Each row of a before or after table is a point. One or more steps were done to the points. Then noise was added and the rows were shuffled. The steps act on how far a point lies along the listed directions, d1 being the first. Write out the steps. A step turns or swaps two directions, mirrors them in a line or flattens them onto one, adds a multiple of one to another, or multiplies one. Angles are multiples of 10 degrees, from the lower direction toward the higher: turns from -170 to 170, lines from 10 to 170 but not 90. Use the fewest steps. Two steps may share a direction if one is a turn and the other turns, adds or multiplies; they go together, in the order done. Otherwise the lowest direction goes first.
(in the rows, 128 means zero)

Directions:
(1): [178 132]
(2): [132  78]
Before, 12 rows:
[[ 28 133]
 [ 62 119]
 [162 133]
 [152 159]
 [136 150]
 [116  94]
 [136  96]
 [136 162]
 [148 110]
 [137  99]
 [ 91 125]
 [ 69 148]]
After, 12 rows:
[[ 64 117]
 [ 24 133]
 [ 57 145]
 [151  99]
 [134  95]
 [123 151]
 [155  96]
 [163 131]
 [119 157]
 [135 159]
 [156 110]
 [ 93 126]]
Steps: add 0.5 times d2 to d1

Directions:
(1): [153  95 134  90 146  66]
(2): [ 79 105  76 110  92 116]
(3): [117 129 173 160  74  92]
(4): [182 163  99 110  83 126]
(5): [132  94 165  81 100 172]
Before:
[[118 175 139 203 165 148]
 [138 137 150 106 121 194]
 [148 160 199 148 168 213]
 [154 141  95 106 110 168]
 [145 146 180 117 121 149]
 [ 88 149 106 161 101 178]
 [119 151 130 159 162 126]
 [165 121 141 130  86 115]
 [101 165  93 170  72 134]
 [126 130 109 111  72 118]
 [157 171 123 163 167 151]
 [173 173  99 137 124 130]
 [ 51 111 129 143 134 142]]
After:
[[157 139 150 105  94 144]
 [ 86 140 206 189 238 207]
 [112 161 124 164 156 164]
 [ 82 114 104 114 128 150]
 [154 126  82  50  79 166]
 [154 157  61  90  89 118]
 [127 115 204 141 142 174]
 [115 152 146 143 192 139]
 [146 164 102 149  85 158]
 [165 128  97 134 144 113]
 [113 113 181 117 138 147]
 [110  86 201 113 171 192]
 [121 130  93 103 105 192]]
Steps: turn d1 and d5 by -150 degrees; turn d1 and d3 by -140 degrees; add 1 times d2 to d4

Directions:
(1): [121 125 137 157 106 144  76 186 109 112  99 202]
(2): [127 164 157  62 143 143 133  94 127  61 140 173]
(3): [149 132 122 145  68 141 107  87  79  81  89  83]
Before (8 x 12):
[[135 135 117 160 102 126  93 141  97 124 102 130]
 [139 116 104 149 117 120 142 122 129 152 122  90]
 [125 120 118 139 126 126 137 130 135 147 128 121]
 [124 131 130 128 130 120 139 112 139 139 137 112]
 [141 147 123 110 131 152 112 121 119  96 126 161]
 [134 131 120 154  76 140 106 105  83  72  94 103]
 [134 134 136 121 129 139 122 141 128 138 119 145]
 [121 124 135 113 144 114 130 146 139 121 144 161]]
After, 8 rows:
[[121 131 133 117 134 131 131 130 135 126 132 158]
 [153 156 121 114  92 131 118  62  85  80 109  81]
 [119 127 138 136 124 126 115 138 130 132 124 153]
 [163 139 109 166  10 150  98  35  27  23  56  13]
 [138 137 130 120 106 139 114 121 109  85 107 159]
 [115 112 128 119 173 100 154 164 166 171 166 148]
 [146 121  97 148 122 131 131 111 124 148 123  84]
 [134 131 131 113 141 128 142 128 144 153 134 122]]
Steps: turn d1 and d2 by 170 degrees; multiply d3 by 2.5

Directions:
(1): [147 175 151 124 131  97 205 151 132 121 113 131  42 125 142 139  85 198
 169 108 127 131 144  83]
(2): [150 169 111 168 128 144 155 167 155 153  74 173 168 154 186 165 209 142
 155 171 146 126 127 140]
(3): [ 97 122 102  97  99  61 110 167 118 147 102 170 139  43 102 119 167 158
 138  86 108  67 123 145]
(4): [172 175 135 208  62 145 137  58 119 144 150 116 120 126  81 129 138 157
 116 122 110  72 115 166]
(5): [141  88 151  76 148 115 121  98 154  96 142 177 110 201 144 149 142 170
  79 125 159  45 116 135]
(6): [152 138 199 105  97 141 169 125 148 102 123 156 212  99 123 168 101 120
 114  71 133 158  67 112]
Before, 13 rows:
[[167 165 193 161 106 174 170 113 167 117 119 158 191 196 153 172 145 156
   87 142 168 100  72 150]
 [159 140 182 144 112 143 168 127 155 102 112 155 139 144 137 150 124 144
  142  85 149 122  81 121]
 [113 102 137  97 115  79 125 140 116 116 155 144 139  71 112 121  98 133
  117  93 112 105 116 139]
 [140  83 166 100 156 182 131 108 130  75 156 130 227 146 131 150 102  64
   81 103 152 187  92 108]
 [ 85 101 100 103 125  96 103 169 116 142 116 126 122  64 121  93 133 105
  141 116 108 154 140 143]
 [ 91 145 106 132 111 119 135 163 108 144  90 114 134  60 132 120 123 114
  167 123 101 171 149 124]
 [167 145 161 143 124 163 140  83 153 100 117 174 184 249 163 177 143 156
   75 156 152  92  92 146]
 [126 153 116 161 110 135 126  97 118 132 150 100 102 101  91 104  90 138
  134 117 113 134 132 121]
 [101 129 114 131 104 112  79 150  88 130 134 102 176  29  76  96 113  98
  142  77  83 143 108 149]
 [ 91 104  99  99 136 108  90 162 106 135 126 116 130  72 108  95 129 108
  117 106 113 123 128 126]
 [195 165 189 157  92 137 182 119 169 122 104 175 180 149 140 185 111 144
  125  77 126 128  53 130]
 [183 173 179 123 112 150 212 122 155 104 112 166 118 156 159 162 103 169
  111  95 132 128  87 124]
 [109 114 117  97 136 123 129 143 118 124 128 103 117  85 105 115 111 127
  126 129 120 152 121 117]]
After (13 x 24):
[[153 179 104 155 118  83 198 150 113 130 105 159  57 100 126 138 151 219
  163 107 120  66 159 109]
 [167 169 150 180 116 180 164 120 135 125 124 110 142 148 141 142 117 122
  124 134 135 161 107 115]
 [ 93  87  56  95 167 104  82 140 108 136 133 131  46 146 135  77 147 132
  104 151 115  78 164 163]
 [105  92  69 104 183  70  93 155 120 141 125 121   7 154 135  89  99 146
  152 136 111 100 164 121]
 [167 200 153 185 145 172 181 161 125 118 108  94 118 140 163 144  93 133
  185 141 120 220 129  96]
 [ 68  87 117  56 167  61 105 170 116 121 137 128  46 128 116  87 102 181
  107 120 140  61 146 123]
 [ 82  86 109  40 151  50  93 140 114 103 123 170  85 152 118 113 109 188
   92  99 121  42 137 125]
 [111 140 106 134 146 142 125 162 142 135 102 138 164 118 157 131 143 112
  148 145 138 170 127 113]
 [149 153 119 160 119 157 151 121 132 136 116 111 137 121 124 137 146 135
  130 157 129 148 116 133]
 [101  95 100 125 160 110  97 144 122 123 126 123  48 149 130  87 137 136
  151 127 136  91 147 131]
 [126 159 132 173 100 162 146 108 106 135 123  81 133 101 120 125  99 103
  151 133 103 185 140 126]
 [156 143 129 171 148 148 152 125 135 126 146 121 115 178 174 141 123 127
  135 179 140 143 143 136]
 [164 164 156 188  96 169 166 101 140 134 136 107 141 134 130 131 108 110
  132 133 121 186 115 139]]
Steps: add 0.3 times d5 to d1; turn d1 and d6 by -140 degrees; turn d2 and d3 by 170 degrees; multiply d4 by -1
